Rows are points. Each copy is the shape, with its points in the same order, turned, moved and blurred by noise. Some copies are also mirrored. Which?

Shape:
array([[ -5,   2],
       [ 16, -14],
       [ 12, -13],
       [ 12,  11],
       [-58,  -8],
       [ 18, -13]])
Copy 1:
array([[ -4,  -5],
       [  9,  15],
       [  6,  14],
       [ 13,  -6],
       [-59, -19],
       [ 12,  17]])
Copy 1 is: mirrored
Copy 2, 6 rows:
array([[-15,  10],
       [-20, -17],
       [-22, -13],
       [  0,  -3],
       [-46,  54],
       [-20, -17]])
Copy 2 is: only turned
Copy 3, 6 rows:
array([[  7,   2],
       [-10, -17],
       [ -6, -17],
       [-10,   8],
       [ 60,   1],
       [-10, -16]])
Copy 3 is: mirrored

Shape (9 x 4):
array([[  3,  36, -33, -19],
       [ 20,  -6,  32,  44],
       [ -1,  24, -22,  -8],
       [ -2,  37,  -9,  -8],
       [  5,  11, -15, -21],
       [ 16,   7,  10,  -5],
       [ -4,   2,  45,  20],
       [ 12,  -6,  36,  25],
       [-29, -30, -35,  19]])
Copy 1, 9 rows:
array([[ 21,  50, -20,  16],
       [-16, -39, -35,  24],
       [ 12,  35, -17,  14],
       [  2,  35,  -9,  27],
       [ 22,  32,  -3,   2],
       [ 14,   4,  -9,  20],
       [-16, -27,   2,  34],
       [ -6, -34, -15,  22],
       [-25,  22, -12, -36]])
Copy 1 is: only turned
Copy 2, 9 rows:
array([[  8,  38, -29, -24],
       [-11,  -3,  32,  43],
       [  7,  25, -25,  -9],
       [ -8,  32, -26,  -4],
       [  2,  10, -18, -20],
       [-13,   3,   2,  -4],
       [-33, -11,   5,  36],
       [-19, -10,  19,  31],
       [ 49, -18, -29,  23]])
Copy 2 is: only turned
Copy 3, 9 rows:
array([[ 23,  37, -20,  19],
       [-60, -12,  11,  -2],
       [ 16,  20,  -9,  16],
       [  7,  32,   3,  10],
       [ 13,  22, -19,  -5],
       [-15,  19,  -8,  -9],
       [-38,  -1,  34, -19],
       [-44,  -4,  13, -14],
       [ 20, -47,  -9,  16]])
Copy 3 is: mirrored
Copy 4:
array([[-35,  20, -21, -45],
       [ 28, -35,  23,   0],
       [-29,   6, -12, -31],
       [-21,  13,   0, -34],
       [-12,  16, -24, -22],
       [ 10,   3,  -7, -14],
       [ 28,  -3,  35,   8],
       [ 26, -19,  15,   1],
       [-47, -21, -13,  29]])
Copy 4 is: mirrored

Shape (11 x 6):
array([[ 29,  20,  19, -18, -20, -15],
       [-17, -27, -18,   2,  -8,   3],
       [ 21,  -1, -34, -23,   0, -26],
       [-30,  20, -21,  33,   5,  14],
       [-18, -22,  24, -30, -26,  18],
       [-18,   7, -17, -34,   8,  22],
       [  5,  13,  11,  27, -16,   2],
       [ 32,  -5, -31, -24, -35,  16],
       [-17,  -1, -34,   1, -11,   2],
       [ 17, -37,  22, -15,  12,   5],
       [-44,  -2,  35, -23,  38, -53]])
Copy 1:
array([[  3,  14,  18,  20,  36,  25],
       [  8,   2, -34, -24,   6,   8],
       [  0,   3,   0,  -7, -11,  52],
       [ -7,   3, -55,  20, -16, -10],
       [-11,   5,  -4, -26,  35, -19],
       [-29, -13,  -1, -10,  -7,  -1],
       [ 18,   9, -28,  36,  19,   3],
       [-20, -21, -17,  -5,  36,  41],
       [-11,   9, -44, -10,  -6,  14],
       [ 35, -20,  15, -21,  18,  -1],
       [ 26,  60,  29, -17, -31, -27]])
Copy 1 is: mirrored
Copy 2:
array([[  6,  11,  15, -34, -18,  33],
       [ -6,  -8,  11,   8,   0, -30],
       [-40,  16,  18,  -9, -26,   5],
       [  9,  -7,   0,  51,   4,   5],
       [ 21, -37,   7, -32, -10, -19],
       [-12, -35,  -7,   8, -36,  -5],
       [ 25,  16,   6,   7,   6,  15],
       [  3,  18,  22, -15, -56, -16],
       [-10,  -6,  19,  26, -15, -15],
       [ -5,   0, -24, -38,   2, -19],
       [-43, -51,  -4, -18,  47,  30]])
Copy 2 is: only turned
